Each wall is flat, endless, passes through zero and stands at right angles to its row. A trip goes straight from one point to another. Which walls does it cross, in order?
(in the rows, 128 means zero)

Walls:
(1): [172 184 112]
(2): [119 110  74]
(3): [107 148 182]
(4): [124 144  86]
(5): [128 125 117]
(6): [136 128  77]
(7): [116  79 110]
Trips:
[118 161 171] to [126 173 154] -> none
[ 51 147  97] to [159 149  89] -> 3, 1, 7
[108 168 140] to [150  93 127] -> 4, 1, 7, 3, 5, 2, 6
[154 139 158] to [102 115 152] -> 1, 7
[ 55 120 211] to [147  90  89] -> 7, 2, 5, 3, 6, 4

Walls:
(1): [159 114 107  46 113 109 135 158 157 214 105]
(2): [161 107 135 163 125 140 131 109 102 138 118]
(3): [113 127 134 125 115  81 152  96 147  83 154]
(4): [145 160 166 134 146 167 161 120 119  80 183]
(5): [122 201 134 158 118 144 164 154 138 141 122]
Trips:
[138 120 146 125 128  99 101 111  96 134 180] to [137 147  99 148 145  41 121 140  50 121  90] -> 4
[204 164 109 121 100  80 174 132 153  80 148] to [105 201 109 158 166 186 115  42 138  98 113] -> 1, 2
[184 100 113 112 116 120 136  90 117 119  97] to [134 130 168 108 182 115 133 127 155 184 100] -> 3, 2, 5
[134 134 128 110 113 113 152 153 121 141  78] to [203 138 163 140  85 154 127 167 119  62 160] -> 2, 4, 1, 3
[143 124 130  88 162 112 152 154 126 145  98] to [104 100 212 153 136 113  58 116 157 116 160] -> 3, 1, 4
[104 109 132 180 101 120 135 124 200 105 125] to [109  88 116 181 112 100 147 125  95  77 140] -> 2, 5, 4
[ 98 153 109 119  92 145 130 158 133 158 127] to [129  90 142 135 101 150  78 134 113 192 140] -> 2, 5
[ 99 144 107 218 116 132 163 155 169  84 174] to [177 158 166 124 130 135 144  99 121 127 168] -> 2
[149 140 104  93 123 112 199 100  77 163 116] to [ 91 180  93 104 113 116 143 144  89 117 147] -> 4, 2, 1

Walls:
(1): [ 90 170 196 104 108 103 127 159 171 140 113 151 110  99 136 103 161 123
  86 147]
(2): [138 145 171 125 138 131  79 113 154 151  95 132 126 172  90 178 153 158
 105 152]
(3): [138 158 177 124 139 111 148 118 118 152 104 108 149 141 136 160 159 132
 214 142]
(4): [119 147 101 130 143  89 195 108  85 111 110 122 165 101 155 133  75 151
 140 154]
Trips:
[142 120 119 137  41 100  85  82 156  90  87 166 184 158 157 140  61  86
 104 161] to [119 119 165 146 121 121 139 114 135 113 168 151 127 152  77  71 109 117
 124  98] -> 1, 4, 2
[183 143 164 173 128 105 155 110  95 128 142 171 128 110 156 144 162 189
 102 113] to [159 140 121 109  97 121 177 132 188 170 145 164 113 147  91  83 157  61
  89  94] -> 4, 3, 2
[120 143 144 164 165 130 165 136 110 100 115  76 128 116 107 160  66 131
  39 179] to [122 193 158  85  46 122 158 122 157 114 128 161 150  84 106 193 119 127
 112 166] -> 3

Walls:
(1): [ 71 142 146  89 114 103 110 134  77 107  92  87 111 131  82 113  88 167
 121 133  97 118 152 107  96  96 130 113 177 157  85 169 120 121  88 105
 139 136  90 155 112 123 101 166 125 110 147 129]
(2): [ 99 142 121 136 169 184 120 147 167 164 139  78 121 138 164 108 176  78
 118 140 112 111 146 126  72  75 114 144 145 150 181  82 157 118 124 184
 131 128 149 105 139 124 208 138 145  91 114 176]
(3): [131  88 154  88 121 176 223 175 147 159 108 161 153 140 132 147 103  99
 122 165 147 127 169 131 124 175 122 157 174 115 116  84 118 130 146 178
  84 123 129  99 127 152 143  73  95 112 141 144]
(4): [117 181 103  96 140 126 115 147 104 143 155 135  88 148 156 165  85 106
  86 187 136  70  97 155 140 125 103 119 182  93 114 108 141 168 137 200
 121  97 184  95 189 141 150 114  85 152  55 121]
(5): [ 84 136 129 129 127 133 130  63  87  62 144 103 138 108  57 138 163 133
 142  76  98 104 152 146 129  74 140 113 110 141 160  68 149 107 165 106
 139 116  82 122 131 145 122 198 119  57 131 113]
(6): [ 94  93 105 129 122 100 152 156  73 172  80  89 100 171 125 185 136 225
 128 130 151 114 120 112 135 146 126 146 138 114 177 165  72 170 141 163
 129 127  85  90 111 112 128  79 135 176 163  64]
Trips:
[149 134 106 126 203 120 125  99 133 102 117 121 147 168 130  97 130 112
  67 150 154 146 109 119 171 141 196 125 122  35 119 156  50 145  91  96
 110  96 132 111 122 140 169 173 126 188 145 155] to [120 141  99 128 108  99 116 158  90 151 140  83 156 166 159 160  91 129
 168  90 123 135 147  99 151  88 183 157 140 122 117 172  56 124 120 114
 138 117  90 184 130  53  88 129  91 123 146 121] -> 1, 4
[140  77 132 132 158 113 137  82 148  40 125 101 138 117 154 150 139 140
 159 119 101  95 149 138 169 135 154 108 149 146 103 123 141 159 175 160
 179 155 103 120 130 143 173  97 147 108 120  62] to [105 102 127 101  91 177 124  86 180 174 117  48 114 125 166  81 176 139
 124 124  95  99 148 148 140 154 123  35 124 154 114 147 132 187 126  89
 163 145 142 136 113  99 146 161 143 102  81  99] -> 2, 1, 6
[ 36 136 117 107 104 109 141 120  98 139 134 100 136 108 160 167 140 185
 120 112 134 182 147 148  90 117 166  99 128 119 148 173  66  98  73 139
 161 138 140 160  85 132 141 138  90 116 100 206] to [131 106  91 178 106 104  85 141 107 103 108 161  54 149 153 133 159  98
 106 158 182  89  88  84 128 155 109 111  90 115 107 143 154 137 121 152
 135 151 104 115 112 127 149 167 113 133 113 122] -> 5, 4, 2, 1
[109 120 160 133 104 156 113 105 249 106 156 195 124 156 136  90 108  74
 115 176 134 138 127 106 127 137  93 136 118 134 200 126 122  47 128 162
  54 100 135 120  96  73 130 151 144 156 120 133] to [109 159 154  92 144 160 111 113 193 160 109 127  69 112 107  91 100 103
 119 168  64 154 110 120  56  38 163 141 123 141 102 143 158 169 105  99
 117 136  99  93 118 132  97 125 133 154  93 138] -> 4, 1, 3
